Each row of a before or after table is a point. One or more steps were done to the points. Then noise was added and the rows were shuffled. The steps act on how far a point lies along the listed directions, d1 being the first. Write out the steps. A step turns or swaps two directions, mirrors them in a line or flattens them onto one, adds a multiple of one to another, or multiplies one. Angles are multiples of 10 degrees, from the lower direction toward the higher: turns from -170 to 170, lines from 10 to 170 but not 90. Use the fewest steps. Two steps may share a direction if one is a turn and the other turns, adds or multiplies; they go together, in the order done. Otherwise the lowest direction goes first.

Directions:
(1): [-57 -21]
(2): [-21  57]
Before:
[[ 14   1]
 [  6  26]
 [ 13  -2]
 [ 13   8]
 [ 22   2]
 [-60  -2]
 [-35  -4]
 [ 26   8]]
After:
[[ 1 -1]
 [ 1 23]
 [-1  8]
 [-2  0]
 [ 0  1]
 [ 2  6]
 [ 0 -2]
 [ 0  0]]
Steps: flatten d1 and d2 onto the line at 110 degrees

Directions:
(1): [ 0 60 10]
(2): [-35  -8  49]
(3): [-50   6 -35]
Before (14 x 3):
[[-16  -1 -28]
 [ 15  -3 -23]
 [-49  -8  21]
 [ 32   8  -4]
 [ 13  -7   6]
 [-25  24 -46]
 [ -8  -5 -12]
 [ 20  13   7]
 [-19  20 -13]
 [  7   4  16]
 [ 22 -23  -1]
 [ 24  60   9]
 [ -9  -9 -30]
 [ 33 -27 -16]]
After (14 x 3):
[[  2  21  25]
 [-21  15  -7]
 [ 37  35  29]
 [ -7  26  -3]
 [  5  -6  21]
 [ 16   6   4]
 [-28 -35  41]
 [ 33  20  13]
 [-19 -27 -59]
 [ 13  10  33]
 [-34 -11  -5]
 [-54  10   0]
 [  9 -10   3]
 [ -8  11  -6]]
Steps: turn d1 and d2 by 130 degrees; add -0.5 times d1 to d3

Directions:
(1): [ 34 -45 -33  21]
(2): [ 57  26   8 -25]
(3): [-11 -28 -12 -60]
(4): [ -9  34 -58  -3]
Before, 8 rows:
[[-53  24 -17   4]
 [-19   1 -47  22]
 [ 36 -15 -29 -51]
 [  7  22 -30  -1]
 [  1  16   7 -22]
 [-60  24  27 -16]
 [ -5   6   3  -4]
 [ 12  -6 -15  10]]
After (8 x 4):
[[  2  21   9 -14]
 [-11   2 -16  51]
 [ 28  38 -49 -19]
 [-45  22  19  32]
 [ 13  23  -1  25]
 [ -6   5   7  -2]
 [ 12  -6 -12  12]
 [-58  19  37 -11]]
Steps: turn d3 and d4 by 70 degrees; turn d1 and d4 by 20 degrees

Directions:
(1): [  0  21 -60 -10 -33 -40]
(2): [ 16  46 -14 -48  25  36]
(3): [-58 -11  -9 -25  45 -26]
(4): [ 33  -5 -35  40  54  -5]
Before (13 x 6):
[[ 20  -5  -5  19  60  -8]
 [ -1  -4  18 -22 -37  -5]
 [ 13  -1  -2  11  -2   7]
 [ 24   0 -12  14   4  -1]
 [-16   4  31 -17 -14   5]
 [ -8 -12  32   9 -26  11]
 [ -8  -9  15 -13 -24   4]
 [-17  11  19 -13 -32   2]
 [  0  -6  43 -17 -24  29]
 [ -7   4   3 -19 -24   9]
 [ 28  -2 -21  28  33  -5]
 [-35 -24  25  -9 -27 -22]
 [ 28   2   2  10   2   2]]
After (13 x 6):
[[  7  -1  -9   3 -10  -6]
 [-12   4   2  -3   6  -8]
 [  0   8  -1   5  -1  -2]
 [  2   3  -9   1 -10  -6]
 [-22 -11 -21  -6  -7 -29]
 [  7  19  -4 -30  18  15]
 [ -1  -1  -7  -9   1  -1]
 [  6  -2  -9  -3 -12 -21]
 [ 16  -1  -4 -10  -3 -11]
 [-13  -3  13  -9  20 -14]
 [  3  -9  -1   8  -9   0]
 [ -9  14 -26 -14  -2  -9]
 [  2   4  -1  -1  -1  -4]]
Steps: turn d1 and d3 by -70 degrees; turn d1 and d2 by 160 degrees; multiply d4 by 0
